Every row gives one point. Each table stands for the endless flat space through its points: a line for two points, a plane for three, and so on. Write the one point that lies in both, or say that there is none.

First (3 x 4):
[19 17 -2 19]
[14 -13 0 20]
[19 2 1 22]
Second (2 x 4):
[19 -22 -17 4]
[-1 -10 -5 12]
They share: [4 -13 -8 10]

First (2 x 6):
[-12 -11 17 -4 13 -4]
[-4 -15 7 2 13 -6]
Second (2 x 6):
[9 -20 -10 2 10 -22]
[-6 -15 10 7 15 3]
They share: [0 -17 2 5 13 -7]

First (4 x 9):
[3 20 1 -30 -24 3 9 23 -21]
[-25 8 28 -21 -3 38 -17 37 -6]
[-55 2 16 -3 33 14 7 25 12]
[-34 11 2 -12 14 -2 18 19 0]
Second (5 x 9):
[-29 4 -1 -6 31 29 18 0 -14]
[-32 -3 -7 -5 24 6 33 30 -5]
[-50 -28 34 6 9 18 -12 16 -7]
[-59 -28 16 11 7 23 0 15 -16]
[-9 8 18 -13 4 2 -3 8 -4]
They share: [-20 1 9 -9 11 1 12 21 -3]

First (6 x 11):
[-4 21 -16 -7 28 -16 -38 -53 10 -2 -1]
[9 6 4 -15 16 -32 -7 -36 23 -6 -17]
[-3 20 10 -7 32 -43 18 -13 20 -17 -4]
[23 0 17 -22 -2 -25 9 -18 23 3 -20]
[39 -14 7 -38 -38 4 -6 -17 10 32 -13]
[25 -2 5 -30 -14 -17 -1 -18 3 23 -22]
Second (2 x 11):
[8 19 -10 -2 -19 -15 -9 -13 0 -5 0]
[33 -6 20 -27 11 -15 1 -28 10 20 -25]
They share: no point

First (5 x 14):
[-9 -22 5 -8 5 3 17 30 -24 10 11 -1 13 -15]
[-5 -5 28 37 28 8 -22 8 -1 -26 1 9 -15 20]
[-22 -24 2 1 18 -8 6 35 -22 9 9 -7 -5 6]
[-15 -15 7 6 19 -4 9 28 -22 -3 -3 -6 2 -3]
[15 -32 -22 -12 -2 23 -12 15 -20 7 7 16 -10 16]
Second (2 x 14):
[-12 -27 -4 12 20 4 -24 22 0 -6 1 -10 3 40]
[0 -23 8 12 16 4 -4 22 -12 2 13 10 -21 16]
They share: no point

First (5 x 18):
[-12 -5 36 -28 16 4 -26 -31 -21 -27 -23 20 12 4 -18 -7 -34 -33]
[5 -23 9 -22 1 12 -14 -11 -3 -24 -30 19 18 10 -19 17 -32 -28]
[-3 -10 26 0 31 20 -23 -17 -44 9 7 8 -13 14 -34 -6 -7 -20]
[14 -34 2 -11 11 40 -26 0 -37 11 -6 8 -25 18 -57 23 -5 -21]
[7 -22 8 8 21 20 -11 -5 -36 19 9 18 -9 18 -36 -2 -3 -26]
Second (2 x 18):
[8 -23 1 -5 14 15 -5 -6 -13 -1 -16 4 7 21 -14 13 -14 -13]
[8 -26 -4 -11 13 14 -2 -8 -13 3 -22 0 3 26 -11 11 -11 -11]
They share: [8 -20 6 1 15 16 -8 -4 -13 -5 -10 8 11 16 -17 15 -17 -15]

First (6 x 24):
[4 10 -22 39 36 -4 2 9 2 -3 -32 34 21 25 22 -16 -11 22 33 15 38 19 -37 2]
[-5 6 -11 -16 -5 43 -28 14 4 -40 19 -12 -7 -13 37 6 -8 -20 -3 -7 -12 -27 -1 22]
[0 11 -35 42 44 -18 6 4 5 17 -31 36 22 31 8 -23 -6 36 31 10 40 19 -36 -8]
[-1 7 -9 15 33 -13 -5 24 8 12 -34 24 -10 2 11 1 -37 36 7 17 16 8 -40 2]
[4 0 -51 32 27 -10 -7 -10 9 16 3 13 21 26 5 -24 18 22 31 -18 27 -2 0 -18]
[12 -1 -23 -13 39 14 -24 22 23 -2 -10 -1 -4 -3 9 -15 -23 22 -7 -16 -15 -15 -27 18]
Second (4 x 24):
[5 12 -18 23 3 -11 -14 4 -3 -22 -15 -2 -28 -6 18 3 -16 29 20 -15 3 -3 -16 -16]
[0 -3 -23 -2 12 -23 -22 -4 8 -12 2 11 -21 14 11 2 -6 0 -16 -13 20 -31 -6 -15]
[-3 -4 -13 17 12 -8 -7 8 12 -10 -12 9 -13 6 13 -5 -21 27 5 -9 7 -14 -19 -6]
[-12 -16 -10 2 21 -8 -7 8 24 5 0 21 2 18 10 -8 -21 9 -13 3 22 -26 -13 3]
They share: no point

First (4 x 24):
[-11 18 -5 -3 22 27 -13 -18 -5 -1 -10 -13 -2 18 21 -5 -4 -25 -12 12 27 36 38 2]
[-11 24 1 18 19 -6 -10 12 -11 14 -10 -1 10 12 -18 13 -7 -1 21 18 -9 24 11 -25]
[-20 18 -5 20 7 1 -3 17 0 11 -19 -15 12 14 1 -2 -18 -14 6 20 4 14 18 -11]
[-2 25 2 -11 26 18 -7 -26 -13 6 -10 -4 -7 10 11 1 7 -28 -5 21 31 48 42 -8]
Second (4 x 24):
[-27 15 3 16 19 -6 -8 -1 5 0 -14 -15 0 6 -14 -26 -13 -24 18 11 5 7 30 -26]
[-31 16 -8 -1 11 1 -7 -6 11 4 -27 -3 16 23 -18 -24 -28 -10 16 7 -3 24 18 -28]
[-20 23 -10 -6 3 14 -12 1 8 2 -31 -6 23 37 -7 -4 -34 7 2 12 -2 32 9 -12]
[-17 22 4 5 15 3 -17 0 9 -12 -19 -25 6 11 -12 -24 -24 -16 16 9 3 12 28 -16]
They share: no point

First (3 x 24):
[7 -42 -5 -31 3 -24 20 38 -42 5 -16 -17 19 14 6 -25 13 -21 2 -32 -31 -17 -6 -6]
[7 -6 -9 -1 3 2 34 10 -14 -3 -28 -7 -7 -14 -10 3 19 -15 34 10 -1 17 -10 -24]
[22 -12 0 -16 33 -49 -5 13 -17 30 14 -37 29 19 -19 -30 -2 -6 -8 -2 -16 -22 14 9]
Second (3 x 24):
[14 -14 11 -24 16 3 -6 13 -5 2 -26 -23 -8 8 5 -11 19 -4 20 -9 -16 6 9 17]
[12 -17 -21 7 20 -31 29 10 -28 16 -3 -17 17 -2 -17 -20 -3 -11 8 6 2 -8 0 -21]
[13 -15 -2 -11 18 -11 9 12 -15 7 -16 -21 3 3 -4 -14 10 -6 14 -4 -8 0 6 1]
They share: no point
